Rows are points. A path goes straight from each point to the next, and from the last back to the first. The post is the endless flat space through its rows: a point in 2 columns, a line in 3, a plane in 4, and so on, so that a path can go around it. How many times does the path go around the post? Going back the other way cancels.

Post:
-.19	.38	.01
.30	.01	-.06
Path:
-.12	.13	.00
-.02	-.01	-.38
.13	.31	-.47
-.14	.70	.00
.83	-.26	.04
.07	.01	.16
-.27	.13	-.04
-.17	.30	-.27
-.19	.72	-.20
.21	.25	.02
-.04	.25	.16
-.44	.09	.08
-.05	-.05	-.35
-.13	.43	-.33
-.28	.93	.00
.19	.23	.20
-.38	.27	.13
.25	-.16	-.13
-.55	.43	-.22
-.20	.87	-.24
-.04	.54	.17
-.05	.36	.26
Times around: 4

Post (7 x 8):
-.18	.04	.16	-.63	-.06	.35	.12	-.11
.15	.19	.14	.48	-.56	-.54	-.27	.07
-.07	-.23	-.03	.38	-.19	.12	-.18	-.13
.49	-.03	.04	-.16	.34	.04	.42	-.24
-.44	-.13	-.19	.19	-.19	-.39	-.18	.13
-.04	.06	.14	.25	-.03	.10	-.28	.18
.28	-.13	.00	-.16	-.25	.24	.07	.07
Path:
.12	.28	.36	.25	-.11	.17	-.31	.47
.34	.51	.00	.91	.03	-.51	.10	-.19
.07	.06	.12	.30	.03	.05	-.18	-.27
-.03	.23	.05	-.20	.36	.13	.09	-.24
-.50	.11	-.27	-.56	-.15	.20	.40	-.10
.31	.42	.33	.32	.35	-.41	.08	.40
.75	-.01	.64	.41	.34	.33	.19	.20
.15	.69	.40	.31	-.21	-.11	.02	.18
-.44	.32	-.34	-.50	-.12	-.42	.22	.01
.80	-.19	-.50	.35	-.26	-.47	-.04	.12
-.69	.31	.52	-.57	.13	-.11	-.47	-.10
.85	.01	.18	.51	-.45	-.52	.22	-.08
-.57	.26	.12	.08	-.01	-.17	.25	-.31
.36	-.31	.05	.25	-.15	-.01	.41	.27
.26	.04	.15	.47	.10	.40	.34	-.07
.13	.34	-.12	-.01	-.22	.06	-.05	.19
-.72	.23	-.05	-.15	-.12	.42	-.36	.23
.13	.31	.18	.24	-.17	-.18	-.22	-.40
.38	-.19	.24	.38	.24	.13	-.48	-.12
-.18	-.11	.31	-.45	-.78	-.06	-.03	-.19
-.52	-.09	.41	.00	.03	-.18	-.39	.30
.68	-.07	.33	.29	.25	.36	-.28	.27
.18	.52	.04	.00	.47	-.06	-.41	.27
-.07	.13	-.40	.15	-.16	.02	.08	-.09
.44	-.20	-.32	.31	-.30	-.07	.74	-.20
.48	.22	-.05	.59	.19	.72	-.13	-.31
-.05	.23	.14	.03	-.70	.00	-.62	.01
.05	.45	.11	-.16	-.25	-.16	-.22	.29
-.20	.04	-.02	.52	-.32	.62	-.48	.38
Times around: 1

Post:
.06	.28	.27	-.13	-.11	-.26	-.20	.20	-.11	-.18	.24	-.32
-.05	.10	-.08	.19	-.02	-.44	.17	.19	.08	.17	.09	.36
.47	.08	.12	.01	.08	.07	.04	-.03	.25	.36	-.23	-.10
-.14	.40	.00	-.02	.42	-.05	-.26	.19	.54	-.20	-.28	-.11
.39	.52	.19	.05	-.02	.23	.26	-.01	-.25	.21	.02	-.26
.08	-.62	-.45	.08	-.38	.34	.18	.30	.39	.07	.24	-.14
.00	.09	.06	.08	.14	.10	-.38	-.08	.22	.21	-.16	.18
.17	-.21	-.03	.07	.21	-.20	.10	.07	-.29	.09	.08	.12
.36	.07	.19	-.08	-.31	.50	.26	-.01	-.07	.18	-.26	-.11
.16	-.05	-.08	.31	-.06	.00	-.14	.32	-.06	.26	-.49	.26
.14	.20	-.22	-.12	.12	.23	-.12	.33	.06	.27	-.36	.09
Path:
-.03	.26	.12	.41	.15	.09	-.08	-.48	.25	-.18	-.23	-.11
-.10	.01	-.37	.28	.01	.31	-.02	.23	.27	.19	-.09	-.11
-.05	-.30	-.13	.03	.40	.01	-.34	.14	-.25	.10	.12	.18
.49	.14	.09	-.03	.42	-.02	-.03	.71	-.14	.09	-.48	-.03
-.17	-.03	.04	.13	.46	.04	-.41	.30	-.45	.29	-.40	.47
.26	.24	.04	.24	.14	-.06	.23	-.13	.24	.21	-.48	-.25
-.12	.42	-.01	-.05	.16	.31	-.32	.01	.38	-.07	-.38	.11
.26	.02	-.31	.15	.25	.07	.04	.29	.02	.32	-.49	.41
.39	-.53	-.10	.13	-.09	-.24	.24	-.06	-.28	-.10	-.23	-.24
.21	.14	.36	-.01	-.22	-.26	.24	-.01	.26	.15	.03	-.15
.52	-.11	-.13	.05	.40	-.13	.18	.23	.08	.49	.02	-.01
.14	.40	-.08	-.11	.23	.10	-.23	.29	.16	.03	-.04	.08
.43	.07	-.88	.25	.30	.05	.22	.06	.45	.37	.21	-.04
.20	-.01	-.30	-.06	.08	-.36	-.10	.19	.06	-.05	.00	-.05
.30	.51	.24	.05	.33	-.06	.47	.28	.06	-.43	-.65	.20
-.04	.72	.47	.59	.37	-.16	.22	.13	.14	.02	-.05	.10
.09	-.12	.07	-.45	.37	.13	-.02	.46	-.59	.05	-.20	-.32
.29	.24	.05	.09	-.01	.07	.02	.43	.15	.17	-.41	-.27
-.05	.13	.21	.11	.05	.35	-.33	.36	.20	.09	-.53	.27
-.24	.07	-.16	.17	.05	.03	-.55	.61	.31	.34	-.31	.74
.27	-.35	.33	-.16	-.21	.38	-.23	.04	-.49	.20	-.19	-.37
.33	.39	.43	.03	.21	.26	-.04	.00	.37	.03	-.51	-.42
.94	-.82	.57	-.13	.07	.44	-.23	.13	-.66	.27	-.69	.03
.02	.43	.21	-.05	.05	-.09	.17	-.18	-.05	.27	-.19	.69
Times around: 1

Post (17 x 18):
-.45	-.04	-.21	.10	-.43	-.15	.00	.13	.16	-.11	.06	.39	-.22	.15	-.02	.11	.27	-.25
.17	.14	-.06	-.25	-.12	-.08	-.26	-.24	.18	.27	-.27	-.04	.12	-.19	.20	-.24	.07	.41
.37	.03	.03	.08	-.19	-.17	-.01	-.07	-.09	-.24	-.15	-.33	.40	-.10	-.45	-.12	.01	.24
-.18	-.31	-.10	-.13	.06	-.15	.13	-.33	.11	.23	.08	.19	-.18	.12	-.15	-.21	-.17	.07
-.26	-.17	.34	-.13	-.05	.23	.17	.21	.12	.26	-.03	.05	.07	-.10	-.09	-.32	.04	.09
-.23	.01	-.18	-.12	-.17	.25	.16	.25	-.16	-.17	-.07	-.05	-.15	.43	.33	-.41	-.22	-.43
.24	.02	-.13	-.06	.35	.22	.06	-.28	-.13	-.47	.00	-.29	.15	-.12	-.26	-.06	-.05	-.07
.45	.46	.02	.48	-.01	-.35	.00	.08	.17	-.17	-.11	-.31	-.35	.02	-.06	.00	.08	-.09
-.25	.14	.13	.12	-.30	.09	.00	-.18	-.01	.11	-.02	-.04	-.02	.06	-.04	-.42	.02	.18
.16	.02	-.10	-.29	.00	.26	-.33	-.05	-.36	-.23	.03	.03	-.20	.12	.01	.21	-.18	.02
.27	-.21	-.21	-.05	.09	.30	.00	-.02	-.08	.08	-.01	.18	-.09	-.09	-.25	-.12	.07	.22
.08	-.12	-.18	-.08	-.21	.35	-.21	-.11	-.08	.10	.17	.24	-.06	-.11	.17	.21	-.26	-.29
-.24	.26	-.52	.23	-.06	-.28	.10	.19	-.02	-.26	.01	-.28	.03	.14	-.29	-.15	-.26	-.16
-.07	-.01	-.16	-.09	.12	-.27	-.32	-.27	.30	.08	.14	-.30	.07	.06	-.15	-.47	.22	.02
-.04	-.06	.02	-.03	.27	.03	-.12	-.14	.35	-.35	.37	.33	-.34	.18	-.18	-.17	-.09	-.16
-.27	-.18	-.28	.35	-.27	-.32	-.18	-.06	-.06	.19	.23	.23	.14	-.04	.26	.02	.07	.01
.36	.37	-.14	.30	.17	-.38	-.16	-.20	-.18	-.13	-.06	.05	-.23	.02	-.09	-.09	-.13	-.42
Path, 31 rows:
-.25	-.19	.02	.44	.03	-.44	.15	-.42	.08	-.26	.07	-.30	-.03	.02	.12	-.28	.47	-.14
.04	.24	-.15	.24	.17	-.08	.06	-.25	.01	-.44	.03	.08	-.44	.17	-.23	-.42	-.09	.18
.21	.10	-.20	.72	-.06	-.50	-.12	-.30	-.17	-.12	.02	.11	-.35	-.07	-.37	.24	.06	.08
-.19	.04	.01	-.06	.25	.12	-.01	.34	.35	.08	-.11	.17	-.50	.17	.09	.24	-.32	-.38
.36	-.26	.01	-.29	.16	.36	-.04	-.26	.04	.23	.05	.03	.02	.20	-.74	-.11	.02	-.19
.00	.03	-.12	-.44	.11	-.33	-.02	-.27	-.20	.45	-.19	-.25	.52	-.33	-.12	-.05	-.17	-.16
.01	.05	.07	-.01	-.10	-.20	.06	.16	-.41	.47	-.11	.25	-.04	.27	-.05	-.25	-.31	-.16
-.18	-.14	-.03	-.25	-.38	.29	-.12	-.10	.36	.33	-.21	-.07	.32	-.32	-.02	.45	-.25	.14
.37	-.22	-.07	.43	.00	-.53	.13	-.08	-.19	-.46	-.20	-.05	-.08	.30	.04	-.03	.20	-.42
-.09	.00	-.25	.38	-.16	-.55	-.30	.19	.32	-.21	.32	-.10	-.50	.13	.11	-.13	.13	-.14
.01	-.50	-.41	-.35	.13	-.49	-.29	.33	.08	.08	.14	.52	-.11	.19	.07	-.02	-.14	-.19
-.37	-.39	-.12	-.26	.17	-.20	-.10	-.51	-.12	-.05	-.18	.18	-.15	.11	-.25	-.12	-.03	-.15
.02	-.31	.03	.15	.23	-.07	-.24	-.43	.11	.06	.35	-.37	.31	-.01	-.11	-.17	.06	.19
-.32	.11	-.58	.07	.14	.08	-.04	.08	-.06	-.03	.28	-.13	-.07	.39	.00	-.20	-.06	-.28
-.16	.12	-.32	-.13	.05	.09	.06	.10	.03	-.04	-.10	-.09	-.12	.11	.19	-.29	.32	-.20
-.12	.14	-.65	.26	.05	-.25	.20	-.02	.03	-.34	.05	.31	-.39	.29	-.06	-.39	-.19	.00
-.24	.07	-.47	.05	.30	-.23	-.02	.03	-.30	-.43	-.04	.29	-.94	.42	-.27	-.13	-.06	.15
-.28	-.25	-.35	.06	.04	-.27	.30	.17	-.07	-.24	.01	.34	-.55	.33	-.47	.16	-.31	.13
-.09	-.07	-.28	-.45	.03	.49	-.01	.00	-.14	.20	-.04	.16	-.06	-.14	-.39	-.30	-.41	.13
.01	.28	-.57	-.23	.07	-.42	-.23	-.40	-.52	.42	-.04	.01	-.27	-.16	-.21	.03	-.07	.27
.03	-.20	-.21	-.50	-.38	.06	-.01	.15	-.22	.54	-.16	.24	.07	.11	-.26	.12	-.36	.08
.02	-.52	.13	-.15	.29	.24	.13	-.27	.13	-.52	.30	.20	-.01	.64	.12	-.42	-.22	-.23
.23	-.21	-.22	-.24	-.39	.49	-.21	.39	.10	-.07	-.24	-.03	-.21	.29	-.15	-.06	-.31	-.17
.02	.18	-.37	.62	-.08	-.63	.07	-.01	-.35	-.32	-.23	-.07	-.19	-.06	.06	.12	-.09	-.07
-.11	-.19	-.43	.19	.12	-.21	.13	.13	.10	-.28	.18	-.27	-.38	.19	.18	-.02	.02	.52
-.08	-.12	-.44	-.06	-.07	.00	-.09	-.41	.17	-.08	-.12	.13	.09	.00	-.06	-.31	-.03	-.08
.07	-.03	-.17	.03	-.03	.08	.06	-.05	.07	-.05	-.19	-.07	.08	-.04	-.29	-.14	.07	.38
-.10	.34	-.29	.47	-.15	.03	.21	.01	.29	-.02	.03	-.09	-.41	.30	-.10	-.15	.19	.24
-.20	-.01	-.49	.16	.42	-.35	.07	.37	-.06	-.13	.18	.60	-.31	.06	-.07	.16	-.01	-.49
-.19	.30	.36	.12	.36	-.16	-.26	-.27	.45	.02	.08	-.01	.49	-.39	-.15	-.36	.34	.08
-.21	.24	-.31	-.02	-.30	.51	.09	.48	-.07	-.22	-.25	-.34	-.03	-.10	-.40	.28	-.27	-.39
Times around: 0
